Every row gives one point. The points of each table are mixes of a few directions, plus a little noise. Count the directions of each table, and those that both share. Where both have some left over, give the other angles between the two spaces (their principal angles), to ten degrees, smallest first.
In the rows, 128 means zero.

First:
[[162 123 164]
 [ 76 136  73]
 [137 127 138]
 [136 127 136]]
Second, 4 rows:
[[129 127 125]
 [133 162 138]
 [153 153  96]
 [ 97  69 153]]
Directions: first 1, second 2, shared 0; angles 70

First:
[[112 104 125 127 124 129]
 [148 134 142 163  81 138]
 [116  48  99 136 167 171]
 [132 180 124  87 176 101]
 [109 126 126 148  92 142]
 [142 136 150 123 109  98]
 [137 169 128 113 147 116]]
Second:
[[178 119 149 150 112 125]
 [156  85 117 153 146 167]
 [180 146 167 142  91  95]
 [ 81 141 111 106 140 126]
 [ 97 144 121 111 130 118]
 [100 149 126 110 125 112]
 [ 63 169 118  89 128 100]
 [118 102 107 133 152 159]
 [178  97 136 158 128 149]]
Directions: first 4, second 2, shared 2

First, 7 rows:
[[152 118  99  66 164 116 102 101 113]
 [145 128 145 104 117 168 138 151 108]
 [132 113 100  89 176  95 106  93 148]
 [140 158 116 125 102 135 119 123  75]
 [134 126 148 133 105 159 142 155 116]
 [ 97 108 133 205 100  96 136 139 156]
 [ 96 144 155 173 131 127 152 135 178]]
Second (9 x 9):
[[127  96 120 127 160 117 135  88 167]
 [147 116  97  78 179 116 115  63 136]
 [116 179 136 144 128 135 138 112 127]
 [156  95 111 126 103 143 129 105  87]
 [114 108 132 114 142  97 106 182 154]
 [119 168 117 134 135 113 122 103 122]
 [113 173 139 159  91 127 125 165 100]
 [120 152 166 122 102 154 130 217 118]
 [141  66 134 148 113 150 151 118 140]]
Directions: first 4, second 5, shared 4

First:
[[129 105  69 140 140 153 123 197 136 132 100 141]
 [117 142 155 108 126 137 112 110 135 133 148 134]
 [107  89 175 108 171 117  76 104 159 119 120 147]
 [132  95 156 109 156 109  77 123 156 142 118 142]
 [131 167  89 153  91 145 191 138  93 117 137 108]
 [114 182 102 119  93 182 152 152 114 133 160 130]
 [154 111 161 128 132  76 118  90 129 139 122 117]
 [120  70 107 179 165  94 163 125 117  75  73 116]
 [148 143 147 108 113 117 108 118 133 159 146 128]
 [127 176 118 127  92 150 161 124 107 131 155 117]]
Second (8 x 12):
[[123 126 120 136 130 132 138 132 124 119 123 127]
 [144 136 146 114 119 114 112 115 132 150 139 127]
 [112 116 130 118 146 145 105 142 144 125 125 142]
 [115 131  72 189 117 133 220 136  84  72 101 102]
 [174 159 143 134  85  81 157  90 101 155 145  99]
 [152 142 143 122 109 105 129 108 121 149 140 118]
 [122 115 166  79 151 141  46 135 171 162 143 158]
 [ 82  99 104 132 167 173 116 166 146  93 107 151]]
Directions: first 4, second 2, shared 2

First (11 x 20):
[[ 99 138 117 170 127 137 130 115 166  87 118 148 121 113 106  81 141  95
  170 133]
 [150 137 145 112 123 116 124 148 112 124 149 133 119 141 133 129 144 155
  114 142]
 [123  92 123 129 133 136 137 126  92 123  92 107 114 126 127 147  83 116
   93 115]
 [ 54 121 144 151 126 151 120  61 171  62 116 108 198 137  82  20 134  91
  188 119]
 [140 113 147 115 134 138 139  96 115 153 124 139 135 125 148 128 101 118
  100 121]
 [139 130 132 138 134 137 159 130 118 116 125 154 111 115 142 136 120 111
   97 142]
 [165 142 117 128 110  90  79 186 125 142 145 132  62 138 118 141 157 174
  160 132]
 [121  73 117 112 131 130 107 112  90 163  82  78 124 134 125 157  64 127
  108  88]
 [143 128 156 136 128 133 148 117 117  98 134 163 109 125 135  93 126 117
  105 147]
 [136 177  96  92 131 112 135 190 142 169 173 100 173 138 145 222 187 176
  128 142]
 [137 155 115 124 131 127 129 127 160 172 149 145 141 117 146 155 151 129
  146 127]]
Second, 10 rows:
[[139 159 143 135 120  94 147 119 104 136 145 129  94 131 150 169  87 141
  116 145]
 [147 182 155 139 115  69 161 112  87 142 157 130  69 134 166 199  56 150
  107 158]
 [118 100 114 122 135 159 111 136 150 121 113 127 159 125 108  90 166 116
  139 112]
 [145 177 152 138 116  74 158 113  90 140 155 129  74 133 163 193  62 149
  109 155]
 [104  59  94 113 144 203  86 148 181 110  90 126 203 121  80  37 220 100
  155  89]
 [127 124 126 127 129 133 125 129 131 127 126 128 133 128 125 122 134 126
  130 126]
 [131 136 132 130 126 119 133 126 122 130 132 128 119 129 134 139 117 132
  125 133]
 [119 102 115 123 134 156 112 136 148 121 114 127 156 125 110  94 162 117
  138 114]
 [115  91 110 120 137 169 105 139 157 119 107 127 169 124 102  79 178 113
  143 107]
 [136 150 139 133 123 104 142 121 111 134 140 129 104 130 144 158  98 137
  119 140]]
Directions: first 6, second 1, shared 0; angles 50

First, 9 rows:
[[163 133 126  99 139 138 133 114 141 140 127 140 119 128 131 121  92 134
  132 134 137 117 127 141 109 148 156 124 154 141 137 144]
 [191 122 136  84 162 136 148 135 190 159 113 145 115 101 129 133  81 102
  113 161 173 166 104 136  94 205 155 125 172 169 148 128]
 [107 166 185 124 105 120  97 129  78 160 144 134  99 153 140 120 152  87
  150 138 109  38 149 181 131 131 130 121  96 135  93 176]
 [117  78  91 113 150 110 161 126 171 134 115 154 121  93 111 142 117 117
   88 110 128 117 124  96 115 135 146 145 149 153 143 126]
 [141 143 116 118 133 147 154 143 154 139  95 123 133 105 132 115 125 152
  132 125 125 193  97  92 118 121 119 115 139 116 137 122]
 [108 145 142 138 108 126 104 113  81 122 148 125 123 157 133 121 140 133
  146 119 106  69 152 154 140 100 131 127 108 114 111 150]
 [115 121 145 139 131 116 132 156 146 138 120 124 127 110 126 140 154  92
  113 143 143 155 115 120 132 154 104 130 115 140 124 112]
 [119 165 114 137  99 151 108  94  64 103 142 114 139 171 139 100 123 198
  170  96  84  95 149 137 141  51 137 116 118  79 119 151]
 [ 91  79  97 200 125 110 116 140 126  57 149  94 176 133 113 159 167 137
  106 124 148 203 135  94 171 106  75 149 103 105 141  43]]
Second, 11 rows:
[[104  92 103 112 136 118 142 102 116 129 130 150 107 132 119 125 115 129
  108 103 122  86 130 103 123 116 140 141 126 136 128 142]
 [ 65  96 134 156 119 105 120 129  92 118 140 127 116 142 121 138 170  97
  109 118 128 106 130 105 152 117  90 142  80 125 110 114]
 [ 93 103 123 122 125 136 116  79  48 114 149 131  97 191 130 106 118 143
  130 112 146 114 115  90 142 114 100 132  86 108 116 126]
 [120  93 132 116 147 113 141 132 147 144 124 144 108 116 120 139 126  86
   97 139 158 134 112 109 121 172 120 139 124 157 130 119]
 [199 184 155 191 110 119  80 186 196  83 158  80 219  95 133 175 150 124
  160 177 121 155 191 249 145 140 152 125 175 129 145  88]
 [201 213 116  90 118 184 140 120 139 144  97 118 144 126 150  84  78 220
  188 118  90 161 118 143  99  85 173  90 179  91 142 170]
 [159 133 129 101 141 143 136 118 136 141 121 134 117 133 133 117  97 136
  132 138 148 151 110 122 112 152 138 121 144 134 136 132]
 [169 171 141 148 120 128 122 173 186 126 119 109 171  86 132 146 142 128
  144 149 110 151 149 180 125 130 147 119 162 131 137 122]
 [ 67 120 118 122 121 119 161 143 124 159  92 146 102 100 123 117 164 119
  111  93  88 104 109  77 125  90 112 128 102 123 111 156]
 [124  88 114 117 140 123 120  87 100 111 154 140 112 162 122 128 100 128
  115 124 154 103 133 119 130 143 133 142 124 137 132 121]
 [108 115 142 133 131 120 131 140 126 138 123 129 116 126 126 133 147  98
  114 136 144 143 113 111 133 148 103 131 107 136 121 118]]
Directions: first 5, second 5, shared 4; angles 90

First:
[[107 123 145 104  98 141 140 118 123 123 124 121 110 112 122 134 121 108
  130 133 119 143 121 129 140 135 125 131 124 137 131 128]
 [139 113 102 142 164 144 125 131 120 127 144 133 149 158 113 125 133 173
  124 141 152 142 137 123 131 118 166 159 118  90 127 125]
 [168 138  87 165 208 123  79 140 125 148 172  92 140 172 113 110 112 184
  137 111 164 120 150 156 152 132 173 163 145  84 120 145]
 [142 117  71 176 192 124 121 146 128 146 145 154 189 169 155 114 135 195
  108 143 172 122 167 104 125 100 166 156 131  67 122 115]
 [ 75 112 145  98  71 143 167 117 123 126 111 145 128  96 153 136 120  98
  114 149 119 148 135 103 141 123 117 128 123 131 133 112]
 [127 159 174  98  88 111 108 118 135 130 126  80  67  91 117 130 105  63
  153  93  92 113 105 168 144 163  86  97 148 187 129 152]
 [163 141 140 130 143 120 106 129 131 118 130 112 105 136  95 131 137 124
  146 109 115 116 103 153 112 141 120 114 126 152 128 143]
 [ 91  95 153  94  65 157 191 115 121  96  86 184 135 107 122 151 160 108
  112 168 106 158 104  85  95 110 115 117  89 143 138 102]
 [173 139  87 179 200 105  97 148 136 142 144 135 164 167 138 114 138 178
  124 117 154 101 146 130 112 115 144 132 138 100 120 130]
 [ 95 145 176  93  53 112 147 118 138 125  98 125  92  72 152 137 119  50
  131 116  86 117 111 129 126 144  67  82 138 189 132 129]]
Second:
[[106 117 123  78 127 161 129 119 116 108 148  92  98 125  97 134 104 127
  134 107 134 163 128 137 176 150 195 140 142  99  90 128]
 [ 86 111 146 119  96 144 138 108 122 154 132 110 109 102 140 116 104 120
  129 160 133 152 155 130 178 130 111 183 110 120 169 146]
 [ 80 112 153 142  90 141 130 100 116 184 147  96 114 103 153 106  88 126
  131 185 143 153 168 142 192 125  83 220 104 120 209 156]
 [ 93 136 162 105  66 124 148 119 128 132 114 126 112  92 149 135 115  75
  128 132 106 128 118 126 130 134  85 108 135 165 138 122]
 [161 143 104 134 170 133 102 142 119 116 161 106 141 170  98 134 123 153
  137 103 145 126 111 149 117 135 176 117 153 109  94 119]
 [193 154  97 172 191 109  96 155 128 123 152 131 167 185 110 133 146 165
  133 107 145  98 104 144  74 120 146  98 148 124 105 116]
 [141 128 126 126 130 115 140 136 141 107  98 161 134 121 134 134 156 122
  121 115 113 113 119 107  95 122 121  88 124 142 109 119]
 [165 124 114 148 154  96 143 145 155  99  72 200 150 124 142 131 189 138
  113 116 107  92 120  88  62 107 107  71 108 146 110 118]]
Directions: first 4, second 4, shared 2; angles 50, 70

First, 10 rows:
[[156 137 155 125 171 132 136 137 151 118 157 101 119 145 138 108 137 175
   97 140  95  90 133  98 115 145 161 154 122 169 131 112]
 [144 154 134 108 155 139 138 130 131 117 132 124 108 133 144 101 123 152
   98 148 123 121 136  99 124 128 132 123  99 165 121  89]
 [130 137 118 112 128 128 132 126 120 122 118 128 122 121 139 114 112 117
  121 131 130 135 127 124 131 128 125 121 115 143 133 121]
 [145 106 152 173 138 134 116 130 141 142 157 133 141 148  98 148 161 158
  133 124 121 110 148 124 121 124 133 136 145  99 107 110]
 [ 82 129 102 106  87 116 129 125 115 130  95 135 132 107 137 149 115  82
  158 116 151 157  96 164 138 126 111 121 143 105 146 188]
 [ 80 181 118  78 121 145 144 129 123 121  99 149  91 120 153 133 137 138
  118 160 168 157 101 122 127 110  96 102  95 136 113 123]
 [105 125 130 129 116 125 127 130 135 133 126 128 132 128 125 150 142 128
  143 124 134 129 111 143 126 129 127 136 145 109 131 163]
 [154  88 124 164 118 115 114 124 122 136 137 124 156 127 107 130 117 103
  145 101 112 122 148 142 134 133 138 135 151 109 136 133]
 [ 46 140  98  85  74 112 135 129 121 129  83 132 127 102 148 166 122  78
  168 118 161 163  65 179 136 130 109 128 152  99 156 234]
 [238  84 147 199 173 135 108 121 121 133 175 127 151 150  92  81 115 148
   99 117  85  96 216  84 129 126 148 124 114 145 105   7]]
Second (9 x 32):
[[122 143 150 129 154 132 124 140 154 127 142 104 117 151 130 144 163 172
  129 138  98 102 105 132 123 150 141 166 143 134 129 159]
 [104 147 104 113 113 133 118 125 113 132  92 136 108 130 130 140 131 112
  151 132 132 161 101 158 145 131  95 124 130 109 123 148]
 [144 112 140 131 138 125 140 128 135 125 147 122 134 128 129 116 120 141
  107 124 127 112 138 107 113 126 154 125 129 142 129 115]
 [131  76  93  36 134 126 199 107  97 124  79 119  28 146 157  65  52 167
   49 113 144 202  25 109  79 138 190  61 163 152  93 132]
 [128 146 150 158 138 129 107 139 149 129 153 121 157 131 119 151 163 135
  149 136 112  92 154 131 138 133 119 163 123 126 140 136]
 [136 134 127 171 104 124 101 127 120 130 143 153 187  98 113 139 129  71
  159 125 149 113 200 128 151 102  93 123  98 115 144  94]
 [143 109 145 118 149 126 149 129 141 125 147 112 116 139 133 112 122 163
   95 126 118 112 116 105 104 136 169 130 140 148 124 126]
 [113 147 121 129 123 132 113 131 127 131 114 130 125 131 127 144 143 122
  150 134 124 136 119 149 143 133 104 139 127 115 129 145]
 [130 139 121 167 100 125 100 126 117 131 134 155 181  99 114 142 129  68
  164 126 149 122 192 135 154 104  86 122  99 111 142  99]]
Directions: first 4, second 3, shared 1; angles 40, 60

First:
[[115 114 150 119 157 147 116 135 126 141 143 153 129 115 115 126 128 125
  140 131 132 108 129 138 149 126 139 122 136 146  97 144]
 [101 115 121 133 116 146 112 154 124 111 150 123 108 137 128 144 117 132
  110 135 137 126 157 133 113 156 148 130 109 111 124 123]
 [149 126 117 174  82 114 199 104 140 135 160 114 142 142 147 101 152 143
  116 139  90  98  59 146 135  76 104 150 143 146 159 105]
 [177  96 125 179  99 110 190 103 145 114 161 107 109 118 142 102 125 170
   90 172 106  81  66 107 132  61  95 164 120 149 118  89]
 [129 152 111  98 150 112 107 135  92 145 130 103 132 160 121 123 144  83
  143  80 150 149 130 110 141 172 134  91 155  96 148 115]
 [124 133 157 105 160 141 102 120 145 137  83 168 144  92 115 136 118 134
  155 138 130 140 153 139 133 117 130 128 125 154 101 170]
 [ 64 145  92 146  59 127 149 158 126 121 184 128 151 158 179 143 149 115
  126  77 108 142 113 173 101 151 150 135 115 126 180 123]
 [147 112 133 157 106 158 129 122 148 100  85 103  91 140  85 137 106 161
   93 214 122 125 181 133 102 134 126 146 110  89 136 124]
 [119 144 152  78 202 144  89 132  90 177 124 141 143 146  84 115 151  70
  174  91 151 126 138 133 179 170 147  75 183 117 114 149]
 [146 127 144 113 143  97 121 109 162 115  90 173 149  53 170 137 103 163
  144 118 126 146 112 104 115  70 105 156  92 193  86 155]
 [138 144 105 106 133 112  94 138 109 111  97  93 109 148 122 143 115 112
  118 114 156 167 169  93 107 175 131 110 119  81 145 111]]
Second, 10 rows:
[[137 110 138 144 119 144 110 129 135 113 132 114  98 156 100 134 156 118
  101 173 142 123 163 113 130 168 129 133 135 104 144 108]
 [145 134 122  98 185 126 149 127  98 150 100 122 136  81 121 110  35 163
  154 105 121 111  98 132 134  58 129 107 116 130  59 151]
 [124 123 131 140 109 131 119 128 138 119 137 128 121 146 126 134 161 116
  116 142 132 132 143 124 127 155 128 135 133 124 151 117]
 [140 136 122 102 173 124 147 128 104 148 106 125 140  87 128 114  52 157
  152 103 121 116  99 134 132  69 129 111 118 134  72 149]
 [112 129 130 147  85 125 117 128 150 115 149 138 130 158 142 140 195 103
  115 134 130 143 142 129 123 172 127 143 136 133 179 115]
 [106 147 119 127 104 110 138 127 138 133 140 149 161 122 168 132 151 118
  145  86 116 146 104 144 122 121 126 135 127 157 151 138]
 [157 101 141 134 155 154 112 129 117 118 114  99  81 141  73 125 107 138
  100 189 147 106 166 105 136 145 130 120 131  87 104 111]
 [122 105 143 171  69 145  91 129 161  93 157 120  91 198 105 149 239  87
   78 193 147 138 189 109 125 229 128 151 146 102 205  87]
 [103 156 114 116 112 102 148 127 133 142 136 156 177 106 182 128 130 125
  161  62 108 147  84 152 121  97 126 131 122 169 139 149]
 [135 140 120 101 169 120 150 127 106 149 108 130 147  85 137 114  55 155
  157  93 117 119  93 138 131  65 128 112 117 140  76 152]]
Directions: first 6, second 2, shared 1; angles 50

First:
[[119 137 160 187 117  97 144 151 121 102 156 118 141  94 146 146 109 110
   98 115 148  79 175 182 112 140 120 122 122 185 132 141]
 [142 107 117 103 128 133 125 123 132 145 127 155  82 144 183 150 137 130
  146 120  99 164  79 108  88 148 193 108 113  88 109 112]
 [143 175 120 105 149 165 148 113 110 116  91 176 171 108  84 100 133 139
  134 169 170 141 135 119 175  77  82 129 186 178 138 151]
 [ 98 129 166 146 111 146  79 126 113 127 142 145 108 139 114 121 157 109
  122 140 146 173  93 135 126 166 117 126 129 146 158 149]
 [109 155 164 131 122 169  90 118 100 121 122 185 122 128 106 113 162 114
  129 164 168 189  86 131 140 144 107 119 161 175 160 162]
 [132 123 107  95 135 144 120 114 134 143 111 124 128 147 107 113 137 141
  144 135 117 149 109  97 145 117 123 137 131  94 127 120]
 [130  92  93 109 127 103 130 127 158 149 131  59 126 153 119 126 114 143
  136  98  83  99 143 102 131 126 135 150  89  52 111  95]
 [163 120 100 118 142 105 180 135 139 128 123 134 122 113 184 157 100 140
  134 110 103  93 145 131  98 109 176 111 120 113  91 105]
 [126  95 117 136 120  95 129 137 149 137 147  77 113 140 148 143 114 129
  125  96  93  99 141 128 106 145 151 135  86  82 114 104]
 [133 139 147 188 124  83 171 157 126  98 153 112 148  83 161 155  92 116
   97 107 141  52 197 187 107 124 128 119 120 186 117 132]
 [114 137 118  90 132 167  92 105 126 143 103 124 146 154  55  85 154 138
  143 154 140 171 103  87 180 112  77 151 149 107 152 138]]
Second (8 x 32):
[[160 108  73  81 146 118 163 120 152 148 107 104 129 143 143 132 109 155
  150 112  86 110 131  90 127  97 157 133 115  61  94  92]
 [109 106 148 136 111 129  90 129 127 138 147 129  89 148 148 138 147 115
  129 120 115 162  90 127 101 173 155 121 105 106 137 128]
 [103 135 179 227 106  71 143 167 123  89 179  86 150  82 142 152  98  98
   77 100 153  42 210 212 109 153 103 129 106 207 138 145]
 [146 108  93  98 137 119 145 123 146 145 119 109 119 143 145 134 117 144
  143 113  94 120 124 102 120 116 156 130 112  74 104 101]
 [141 165 115  91 147 172 134 107 113 127  89 174 158 124  84  97 141 142
  143 168 159 161 114 103 172  85  91 131 179 154 139 145]
 [111 151 164 171 119 124 123 140 112 105 143 136 146 103 113 126 128 111
  105 136 164 112 154 167 136 135  95 127 142 192 149 154]
 [112 111 145 137 114 128  98 130 127 134 144 128  97 142 144 137 142 117
  128 121 119 153 100 129 106 164 149 123 109 113 135 129]
 [142 142 106  83 143 163 128 108 124 138  96 159 136 139 105 108 141 143
  149 153 134 165 100  93 153 101 119 129 156 116 129 129]]
Directions: first 4, second 3, shared 3

First, 9 rows:
[[114 145 138 167 140 132 134 113 117 121 112 120 100 141 112 136 126 117
  125 122 128 138 110 147 110 168 122 117 130 131 129 150]
 [108 142 213 151  82 119 106 106 122 107 169 143 139 112 127  91 135 146
  123 117 140 153 115 172 126 150 157 148 143 107 113 135]
 [127 128 170 149  99 147 123 118 109 102 149 116 114 141 123 105 128 132
  143 123 129 136 121 179 112 152 122 144 149 118 135 140]
 [140 114  58  91 153 161 166 156 112 168  81 108 137 128 113 149 141  88
  181 117 127 134 121 118 179 103  96  91  96 111 127 145]
 [179 103  88  88 144 140 113 133 135 100 148 111  95 182 154 143 110 167
   84 154 106  72 158 102  72 107  87 168 159 180 163  99]
 [123 154 195 143 121  89  90  88 145 101 170 156 112 133 138 122 125 178
   46 130 131 123 118 113  89 152 152 157 147 152 115 121]
 [138 114  48  65 159 142 165 162 126 189  79 126 161 108 120 154 147  94
  168 117 132 135 123  81 205  77 110  82  79 107 113 133]
 [121 118  78 105 143 114 143 155 146 163 104 139 168  94 133 141 130 103
  153 132 131 131 144  88 170  87 146 104 100 116 120 111]
 [102 134 164 190 111 108 113 122 140  99 144 133 126 115 133 113 110 125
  128 139 127 131 143 153  90 155 162 142 150 131 139 117]]
Second:
[[ 67 143 114 225 113  81 130 155 163 143 107 124 123  84 119 131 105  76
  192 151 134 166 182 159 122 170 175 114 131 117 167 101]
 [149 114  95  96 155 154 145 132 114 130 109 124 140 139 129 139 131 124
  121 122 121 106 108 101 135 100 111 114 115 132 112 140]
 [ 80 139 116 203 117  92 131 150 154 140 111 124 125  94 121 131 110  86
  179 145 132 157 170 152 124 160 164 116 130 119 158 107]
 [151 127 146  92 128 139 120 112 118 119 146 132 124 147 133 124 137 157
   94 121 127 116 109 118 125 118 111 141 132 135 115 136]
 [150  98 116  82 118 194 160 143  83 132 113 111 166 129 120 108 146 105
  184 104 129 127  94 153 173  89 104 110 112  90 103 160]
 [119 107  78 137 141 158 163 158 113 143  86 112 158 110 119 131 125  75
  195 124 125 131 126 135 156 107 129  94 108 104 125 139]
 [161 142 181  79 123 118  94  88 129 107 176 145 102 163 140 125 140 199
   38 123 128 109 108 107 103 131 108 166 146 156 115 128]
 [151 130 139  95 137 130 117 110 125 119 143 135 119 148 135 132 134 160
   80 125 125 111 113 106 117 120 113 141 132 145 117 131]
 [102 126  87 171 143 115 144 151 142 141  94 122 134 106 123 142 113  86
  166 140 126 135 150 125 129 134 147 105 118 125 143 119]
 [150 154 209  97 104  98  78  81 139 104 196 150  90 159 140 117 138 210
   32 127 133 123 120 123  95 152 118 179 157 158 126 119]]
Directions: first 5, second 3, shared 2; angles 30

First, 8 rows:
[[110  85 148 137 144 121 132 118 121 148 121  81 119 126  95 165 137 153
  127 164 102 146 178 109  90 137 128 104 116  71 137 112]
 [109 103 133 147 136 103 129 121 128 141 114  94 102 120  85 162 128 165
  145 163 100 157 163 118 104 141 129  87 110  75 129 106]
 [110 104 155 113 146 122 143 101 114 132 102  60 101 139 105 145 154 153
   91 183 114 149 200 105  93 170 150 104 127  97 157 108]
 [134 119 136 120 132 146 128 130 123 132 138 129 148 133 144 124 132 110
  116 117 135 113 127 124 123 117 124 150 135 134 130 139]
 [136 146 123 119 123 133 129 129 129 118 129 141 131 132 145 110 129 116
  120 116 141 120 114 134 142 130 132 140 135 155 129 135]
 [127 167  76 179 100  81 108 157 158 122 131 198 103  98  97 135  81 156
  216  98 113 150  53 161 171 102 108  86 102 123  83 119]
 [153 186 102 114 107 139 124 141 137 101 138 191 142 132 175  78 116  93
  127  79 163 102  61 154 179 116 129 162 145 207 117 150]
 [146 115 151  95 137 178 132 126 113 131 150 128 177 146 178 105 147  77
   82 103 154  87 129 119 122 112 125 191 153 163 142 156]]
Second, 8 rows:
[[134 111 128 157 121 132 135 124 137 152 168 128 136 139 108 142 110 155
  155 137 112 149 132 116 117  99 120 104 105  92 108 137]
 [130 117 127 136 126 134 131 131 129 138 143 122 137 129 122 137 121 135
  134 130 119 133 136 120 119 112 124 127 123 114 122 130]
 [123 107 128  91 133 147 125 155 105 117 102  89 155 106 152 135 147  88
   79 123 127 101 161 113 114 114 128 190 158 149 150 118]
 [123 125 128 100 132 135 124 141 114 113 102 111 137 115 146 126 143 100
   96 123 134 108 141 127 125 134 131 164 150 152 145 121]
 [131  97 127 138 124 144 134 140 125 148 156 104 154 128 121 148 118 134
  129 134 108 135 153 105 106  87 120 137 120 100 118 131]
 [132 118 127 143 125 131 131 127 132 141 149 127 134 134 117 136 117 141
  141 132 119 139 131 120 121 111 124 116 117 109 117 131]
 [112 207 130  69 145  93 108 112 119  58  24 168  72 115 169  72 170  77
   86 105 185  86  80 184 182 241 151 147 173 227 173 113]
 [138 143 127 189 119 108 134  94 161 156 181 175 101 160  86 128  95 193
  202 138 120 173  90 139 140 128 123  40  79  81  90 145]]
Directions: first 3, second 2, shared 0; angles 30, 40
